Every row gives one point. Each copy is the shape, with its points in the same order, stretched, turned, moved and blurred by noise. Is it also mirrored, or only turned?
In the rows, 128 means zero.

Shape (9 x 3):
[[ 86 157  70]
 [126 127 142]
 [105 157 170]
 [170  94 118]
 [153 171  74]
 [137 100 126]
 [175 127 120]
 [103 123 179]
 [ 99 129 122]]
Copy 1:
[[ 88 158 141]
 [134 122 125]
 [158 154 129]
 [107  62 103]
 [ 74 105  85]
 [121  99 127]
 [113  74  85]
 [164 152 144]
 [133 142 146]]
Copy 1 is: only turned
Copy 2, 9 rows:
[[ 72 134 125]
 [157 145 114]
 [147 148 153]
 [178 123  64]
 [106  90 130]
 [157 139  83]
 [170  97 103]
 [168 166 120]
 [132 158 112]]
Copy 2 is: mirrored
Copy 3, 9 rows:
[[ 86 210  89]
 [113 126 144]
 [ 89 122 180]
 [138  96 114]
 [ 68 124  76]
 [131 132 130]
 [107  89 115]
 [115 131 190]
 [106 171 140]]
Copy 3 is: mirrored

Shape:
[[120 179 169 154 142 103]
 [125 140 140 102 152  98]
 [ 85 142 124 175 128 174]
 [ 89 148 119 125 170 149]
 [166 151 119 148 133 131]
 [117  69 151  96 106 128]
 [105 118 110 106  61 107]
 [131 129 124  88  76 148]
 [133 147 129  94  84 105]]
Copy 1 (9 x 6):
[[127  97 132 150 210 160]
 [131 132 158  93 162 143]
 [ 88 125  50 143 123 178]
 [ 99 166 101  96 135 189]
 [125 121 152 156 134 145]
 [149  97  94  89 101 116]
 [ 71  73 100  96 107  90]
 [ 95  76 130  87  91 129]
 [ 95  72 155  97 134 115]]
Copy 1 is: only turned
Copy 2:
[[117 125 167 102  67 133]
 [110 147 145  95 113 129]
 [167  92 126 113  95 184]
 [149 124 130  77 112 182]
 [111 106 112 113  92 102]
 [139 153 135 148 143 115]
 [107 158 112 161 110 146]
 [128 160  97 142  97 119]
 [ 97 166 119 138  90 117]]
Copy 2 is: mirrored
Copy 3:
[[110 140 111  93 165  42]
 [135 113 158 109 158 124]
 [143 173  64 127  81 121]
 [182 138 109 112 124 135]
 [151 139 121 151 150  73]
 [ 63 144 187 128  95 178]
 [ 45 100 120 167 140 172]
 [ 76 136 151 171 161 163]
 [ 73 103 136 148 193 135]]
Copy 3 is: mirrored
Copy 4 (9 x 6):
[[108  89 144  93 170 102]
 [157 122 136  82 122 110]
 [ 84 146  65 137 132 152]
 [144 149  63  92 126 126]
 [ 91 141 156 151 134 101]
 [156 156 149 104  78 185]
 [ 97  98 118 111  63 127]
 [ 86 157 118 109  65 127]
 [ 97 106 141  98  85  97]]
Copy 4 is: only turned

Shape, 15 rows:
[[ 85 116 112 114 141 132 133 147 118]
 [ 71 116 126 140  79 112  84 161 197]
 [162 146 116 112 137 156 123 139 118]
 [ 80 172 143 106 159 131 143  76 154]
 [114 176 131 179 132 142 121 100 152]
 [173 133 106 152  98 134 183 105 145]
 [132 120 145 138 168  92 108 114 199]
 [156 188  84 182 111 111 106 124  97]
 [119  84  95 155 134 149 171 163 114]
 [ 94 153  48 108 103  87 130 179  93]
 [169 175  60  88 142  96  92 140 145]
 [150 112 129  98 179 138 121 119 119]
 [ 82 152 132 114  87 133 137 170 171]
 [128  93 106 111 103  95 131 134 100]
 [106  94 145 182 142  75 168 157 145]]
Copy 1:
[[168  96 109  93 132 144 142 132 108]
 [122 116 114  53  62 118 149 171 122]
 [147 104 127 140 118 103 127 101 106]
 [167 115 124 137 105 135  68 172 141]
 [125 155 106 144  88  91 100 165 141]
 [ 81 147 141 164 126 111 103 117  95]
 [133 143 133  85  88 114  91 131 173]
 [121 151 124 134 134  51 136 132 114]
 [130 121  97 110 145 153 154 103  92]
 [171  99 131  64 163 109 161 124  60]
 [163 104 145  75 129  69 109  93 103]
 [163  92 125 119 134 127 117  92 139]
 [141 120 130 107  76 135 133 163  85]
 [129  93 145 101 157 123 156 116 105]
 [119 178 132 103 128 146 139 134 137]]
Copy 1 is: only turned
Copy 2:
[[126 128 121 138  95 130 132 139 141]
 [132 157 145  94 141 217 118  84 181]
 [136 121 103  84  98 105 147 141 115]
 [ 90 131 110  93 154 111 121 145 203]
 [ 99 108 112 105 197 149 154 124 162]
 [134  62  71  76 141 126 136 105 157]
 [168 153 121  96 175 108 104  84 220]
 [139  56 118 126 159 118 133 158  73]
 [153  90  96 145  97 136 161 121 132]
 [186  89 120 152  68 120  87 184  84]
 [228 115 114  60  91  76  82 172 107]
 [145 129 117 108  94  67 136 135 143]
 [110 168  98 100 123 181 108 107 170]
 [137  81 132 130  79 120 118 121 113]
 [138 124 106 198 169 118 107  70 186]]
Copy 2 is: only turned
Copy 3, 15 rows:
[[143 110 106 106 168 136 133 147 132]
 [141  95  88  79 116 139  90 209 175]
 [126  82 121 166 130 152 134 101 146]
 [102 133 101 102 165 112 103 107 190]
 [148 127 120 149 125 101  71 127 164]
 [110 104 125 129  70 122 124  55 110]
 [136 142 150 118 112 126 138 142 199]
 [174  79 132 184 103  63 111 139 117]
 [167 112 113 113 136 170 128 106  82]
 [188  63  78 109 153  92 179 162 116]
 [163  61 125 147 126  99 196 123 191]
 [118 115 149 145 155 160 157 111 148]
 [125 109  52  95 114 142 111 147 159]
 [111  88 131 107 123 119 150 155  92]
 [159 162 133 104  94 117 144 163 104]]
Copy 3 is: mirrored
